Rows are points. Each copy is the shape, with its points in the same order, turned, moved and blurred by noise. Some copies are also mirrored. Which?

Shape (7 x 2):
-.46	-.23
-.48	-.19
.44	.20
.50	.08
-.44	-.14
.25	.02
.24	.37
Copy 1 (7 x 2):
-.38	-.35
-.38	-.25
.34	.40
.53	.28
-.27	-.23
.32	.25
.13	.40
Copy 1 is: only turned
Copy 2 (7 x 2):
-.47	.27
-.49	.24
.47	-.02
.46	.09
-.49	.18
.20	.08
.24	-.25
Copy 2 is: mirrored

Shape (9 x 3):
-.33	.05	.43
-.65	.17	-.02
-.12	-.28	-.14
.58	.39	.55
-.26	.25	-.08
.24	.09	.01
.09	-.15	.20
-.24	-.06	.36
.19	.30	.77
Copy 1 (9 x 3):
-.19	-.48	.32
-.40	-.60	-.19
-.44	.07	-.04
.59	.02	.48
-.13	-.33	-.17
.06	.10	.05
-.19	.08	.27
-.25	-.36	.32
.31	-.33	.69
Copy 1 is: mirrored
Copy 2 (9 x 3):
-.38	.02	.23
-.59	.22	-.26
.07	-.11	-.33
.41	.40	.69
-.16	.36	-.18
.29	.22	.06
.12	-.06	.10
-.23	-.05	.19
.05	.25	.73
Copy 2 is: only turned
Copy 3 (9 x 3):
-.09	.06	.58
-.46	.25	.19
-.14	-.28	-.03
.85	.17	.48
-.10	.26	.05
.34	-.01	.03
.21	-.21	.25
-.09	-.04	.49
.51	.20	.78
Copy 3 is: only turned

Shape (9 x 4):
.30	-.41	-.16	-.39
-.05	-.38	-.06	-.51
.14	.05	.52	-.41
.08	.13	-.19	.10
-.55	-.35	.22	.72
.28	.33	.37	-.01
.46	.00	.11	.00
.03	-.13	.42	-.07
-.48	-.51	.07	-.03
Copy 1 (9 x 4):
.21	-.37	-.12	-.27
-.12	-.29	-.04	-.46
.24	.28	.33	-.46
.03	.25	-.26	.16
-.68	.17	.39	.66
.32	.53	.14	-.06
.44	.16	.00	.06
.07	.21	.38	-.09
-.57	-.19	.19	-.01
Copy 1 is: only turned
Copy 2 (9 x 4):
.34	-.31	.18	-.34
.16	-.04	.05	-.50
.15	.35	.67	-.26
-.10	-.04	.12	.21
.23	.79	-.34	.50
.08	.23	.69	.18
.25	-.12	.48	.16
.28	.44	.39	-.10
.29	.39	-.32	-.21
Copy 2 is: mirrored
Copy 3 (9 x 4):
.36	-.48	-.21	-.34
.39	-.27	-.55	-.26
.73	.10	-.17	.22
-.10	.12	.03	-.13
-.72	-.22	-.28	.63
.31	.41	.24	.11
.30	-.08	.38	-.08
.38	-.02	-.09	.29
-.15	-.29	-.58	.16
Copy 3 is: mirrored
Copy 4 (9 x 4):
.49	-.49	.04	-.27
.14	-.59	.03	-.36
.01	.04	.47	-.51
.16	.05	-.12	.10
-.53	-.35	.30	.72
.14	.40	.34	-.12
.46	.08	.23	-.02
.00	-.08	.45	-.12
-.36	-.68	.19	.04
Copy 4 is: only turned

Shape (12 x 6):
-.17	-.34	.24	.08	-.22	-.19
-.18	-.30	-.04	-.11	.12	-.20
.02	-.28	.04	-.11	-.36	.31
-.18	-.06	.02	.94	.14	-.16
.06	-.18	.36	.01	-.03	.07
.13	.40	-.02	.57	.06	-.01
-.06	-.22	.20	.07	.10	-.08
-.19	-.27	.10	.06	-.09	.00
.46	-.30	.24	-.03	-.61	.01
.12	.75	.15	.07	-.41	.18
-.13	-.12	.03	-.01	.16	.69
-.18	-.24	.18	-.13	-.01	-.21
Copy 1 (12 x 6):
.02	-.21	.42	.15	.06	.01
.03	-.09	.19	-.01	.37	.08
-.07	-.34	-.05	.07	-.27	.16
.13	.45	.24	.83	.18	-.30
-.12	-.16	.14	.03	-.07	-.30
.09	.66	.00	.40	-.16	-.21
-.01	-.08	.17	.09	.09	-.14
-.02	-.13	.18	.25	.09	.04
.29	-.32	.17	-.08	-.59	-.08
-.30	.58	.07	-.05	-.69	.09
-.50	-.13	-.44	.26	.05	-.05
-.03	-.12	.36	.01	.22	.01
Copy 1 is: mirrored
Copy 2 (12 x 6):
-.42	-.32	.10	.20	-.03	-.31
-.24	-.28	-.26	.00	.15	-.27
-.25	-.38	.11	-.01	-.31	.19
.31	-.06	.07	.77	-.01	-.55
-.20	-.19	.27	.07	.14	-.02
.25	.39	.11	.44	-.15	-.17
-.14	-.21	.06	.10	.17	-.19
-.20	-.33	.02	.10	-.06	-.22
-.65	-.17	.25	.33	-.19	.38
-.09	.61	.39	-.06	-.52	-.01
.35	-.40	.18	-.23	-.14	.13
-.36	-.24	-.02	-.02	.12	-.29
Copy 2 is: mirrored
Copy 3 (12 x 6):
-.05	.20	-.30	.30	.02	-.32
.04	.06	-.22	-.03	.22	-.27
.08	.26	-.51	.17	-.13	.21
-.15	-.39	.44	.64	-.02	-.13
.24	.32	-.13	.37	.11	-.12
.18	-.06	.52	.26	-.26	.14
.13	.18	-.05	.24	.17	-.17
-.06	.11	-.25	.20	.08	-.12
.52	.27	-.51	.32	-.45	-.10
.17	.58	.38	.01	-.62	.35
.01	.23	-.16	.20	.30	.57
.04	.27	-.19	.04	.12	-.33
Copy 3 is: mirrored

Shape (11 x 8):
-.21	.11	.05	-.57	.30	-.30	.01	.28
-.36	-.07	-.03	-.18	.08	-.03	.17	-.78
.23	-.07	.08	-.18	-.17	.00	-.20	-.38
.01	.02	.14	.40	-.21	.07	.35	.21
-.16	.08	.09	-.16	-.18	-.11	-.36	.21
-.36	.29	-.17	.01	.53	.28	-.04	-.38
-.37	.35	-.34	.45	-.35	.20	.50	-.36
-.36	.46	.19	-.28	-.30	.11	.33	.38
.63	.22	.22	.52	.32	.36	-.13	-.18
-.01	-.38	-.13	.09	.17	.60	.11	-.09
.29	.39	-.32	-.14	-.39	-.23	.83	.43
Copy 1 (11 x 8):
.13	-.54	.20	-.07	.51	.18	.24	.10
-.37	-.19	-.06	-.04	.20	-.18	.29	-.82
-.07	-.01	.17	-.12	-.07	-.05	-.21	-.38
-.20	.04	-.06	.45	-.34	-.05	.30	.19
.01	-.47	.31	.21	-.04	.19	-.15	-.06
-.40	-.04	-.10	.43	.61	.24	.10	-.53
-.18	.08	-.34	.65	-.34	.15	.57	-.61
-.02	-.28	.34	.23	-.13	.54	.63	.07
-.25	.72	.10	.46	.15	-.08	-.39	.03
-.63	.03	-.42	.06	.02	.23	-.12	-.06
.61	.10	-.25	.13	-.31	.26	.73	.24
Copy 1 is: mirrored
Copy 2 (11 x 8):
-.11	.09	.11	-.48	.22	-.05	.05	.33
-.47	-.20	-.05	-.08	.39	.03	.19	-.62
.04	-.20	-.02	-.02	-.03	.04	-.16	-.45
.04	-.16	.19	.58	-.19	.08	.41	.08
-.11	.07	.16	-.01	-.30	-.07	-.27	.16
-.40	.24	-.16	.21	.67	.24	-.06	-.15
-.52	.27	-.30	.60	-.11	.29	.67	-.33
-.31	.39	.35	-.04	-.20	.33	.47	.31
.55	.02	.01	.81	.33	.23	-.19	-.19
-.08	-.50	-.28	.29	.19	.57	.04	.01
.31	.28	-.38	-.04	-.45	.06	.89	.33
Copy 2 is: only turned
Copy 3 (11 x 8):
.13	.27	.12	-.50	.25	-.32	-.03	.04
.03	.05	-.35	-.02	.12	-.35	.04	-.92
-.03	-.10	.14	-.05	-.16	.06	-.21	-.64
.06	-.04	-.10	.45	-.27	.02	.22	.06
-.12	.14	.04	-.17	-.29	-.13	-.36	-.02
.12	.50	-.46	.11	.42	-.09	-.20	-.50
-.29	.16	-.75	.38	-.15	.11	.44	-.39
.16	.44	-.21	-.25	-.43	-.09	.33	.18
.26	.28	.31	.72	.11	.51	-.22	-.38
.47	-.23	-.48	.25	.10	.17	-.24	-.28
-.23	-.04	.00	-.17	-.06	.41	.87	.26
Copy 3 is: mirrored
Copy 4 (11 x 8):
-.15	.25	-.06	-.59	.34	-.26	-.23	.10
-.21	.09	.07	-.44	.06	-.01	.20	-.94
.43	.04	.12	-.29	-.20	.03	-.12	-.47
-.17	.11	.50	.28	-.08	.07	-.03	.00
.01	.34	-.06	-.31	-.23	-.01	-.34	-.03
-.15	.33	-.22	-.15	.46	.43	-.04	-.61
-.56	-.10	.39	.37	-.06	.27	-.21	-.77
-.48	.22	.56	-.38	.06	.13	-.58	.05
.68	.33	.26	.46	.27	.38	.02	-.23
.06	-.16	.02	-.05	.04	.59	.36	-.17
-.28	-.50	.63	.11	.27	-.36	-.62	.11
Copy 4 is: mirrored

Shape (13 x 9):
-.15	-.28	.32	.01	.25	-.25	.33	.39	-.36
.28	-.41	.48	-.38	.29	.38	.06	-.18	-.64
-.22	.03	-.12	.14	-.24	-.02	.01	.01	.30
-.47	.15	-.40	.21	.15	-.44	.05	-.32	.24
-.13	-.45	-.35	-.45	.19	-.01	-.06	.49	-.43
-.46	.25	.08	.01	-.29	.23	.17	.52	.14
-.10	-.32	-.13	.28	-.25	-.47	.27	-.34	.18
.05	-.52	.13	.35	-.14	.29	.44	.58	-.54
.41	.20	.47	-.40	.07	.34	.71	-.14	.20
-.29	.01	-.23	-.28	.10	.29	.58	.50	-.09
.40	.28	-.08	.24	-.29	.17	.19	.13	-.13
-.15	-.17	.07	-.01	.39	-.20	.13	.38	.15
.05	.27	.44	-.37	-.07	-.19	-.13	-.07	-.24
Copy 1 (13 x 9):
-.58	.03	.12	.10	.22	-.28	.47	-.10	.07
-.30	-.29	-.21	-.28	.50	-.07	.42	-.64	-.65
.07	-.08	-.16	.10	-.09	.37	-.09	.08	.33
.16	-.24	.42	.14	.06	.39	-.12	.02	.70
-.29	-.74	-.18	-.27	-.01	-.39	.40	.19	.04
-.45	.07	-.16	.03	-.10	.44	.22	.57	.10
.23	-.03	.05	.24	-.24	.20	.31	-.49	.60
-.43	.01	-.47	.47	.25	-.17	.82	.00	-.10
-.02	.62	-.08	-.62	.30	.41	.36	-.19	-.28
-.27	-.13	-.10	-.27	.31	.11	.66	.47	.17
.29	.28	-.17	.19	.05	.11	.27	.21	-.29
-.43	.01	-.06	-.08	.17	-.17	.07	.00	.48
-.23	.00	.37	-.19	-.13	.06	-.05	-.14	-.47
Copy 1 is: mirrored
Copy 2 (13 x 9):
-.43	.04	.26	-.19	.18	-.19	-.19	.46	-.44
.21	-.20	.19	-.10	.32	-.12	-.28	-.25	-.94
-.21	-.08	.08	-.05	-.24	.17	.19	-.04	.33
-.28	.44	-.15	.06	-.06	-.17	.38	-.03	.45
-.36	-.33	-.35	-.10	-.04	-.50	-.51	.09	-.27
-.72	-.44	.13	-.02	-.04	.37	.04	.08	.15
.02	.30	.12	-.34	-.36	-.20	.49	.14	.14
-.38	-.24	-.03	-.31	-.31	.25	-.20	.56	-.82
.36	-.59	.41	-.02	.60	.18	.41	.23	-.26
-.49	-.58	-.34	-.10	.28	.05	.11	.38	-.15
.00	-.34	.15	.39	-.36	.22	.23	.19	-.24
-.27	.00	.04	-.09	.24	-.08	-.31	.40	.12
-.18	-.24	.65	.27	.15	-.27	.01	-.21	-.16
Copy 2 is: mirrored
Copy 3 (13 x 9):
-.09	-.06	.35	.10	.08	-.13	.23	.63	-.52
.15	-.37	.37	-.63	-.36	.24	.13	.18	-.41
-.28	.06	-.22	.45	-.17	-.17	-.14	.06	.00
-.47	.01	-.42	.49	.36	-.35	.02	-.24	-.32
.24	-.19	-.44	-.20	.04	-.09	-.02	.75	-.41
-.47	.41	-.19	.34	-.30	.10	-.02	.58	-.01
-.08	-.25	-.02	.64	-.06	-.52	.17	-.16	-.17
.40	-.11	.30	.45	-.31	.39	.25	.75	-.31
-.27	.01	.53	-.28	-.08	.09	.38	.06	.63
-.21	.11	-.28	.08	.12	.25	.39	.71	.09
.26	.41	.15	.29	-.10	.14	-.05	.02	.14
-.26	-.14	.07	.15	.32	-.14	-.16	.53	-.25
-.24	.30	.25	-.34	-.29	-.34	-.07	.03	-.26
Copy 3 is: only turned
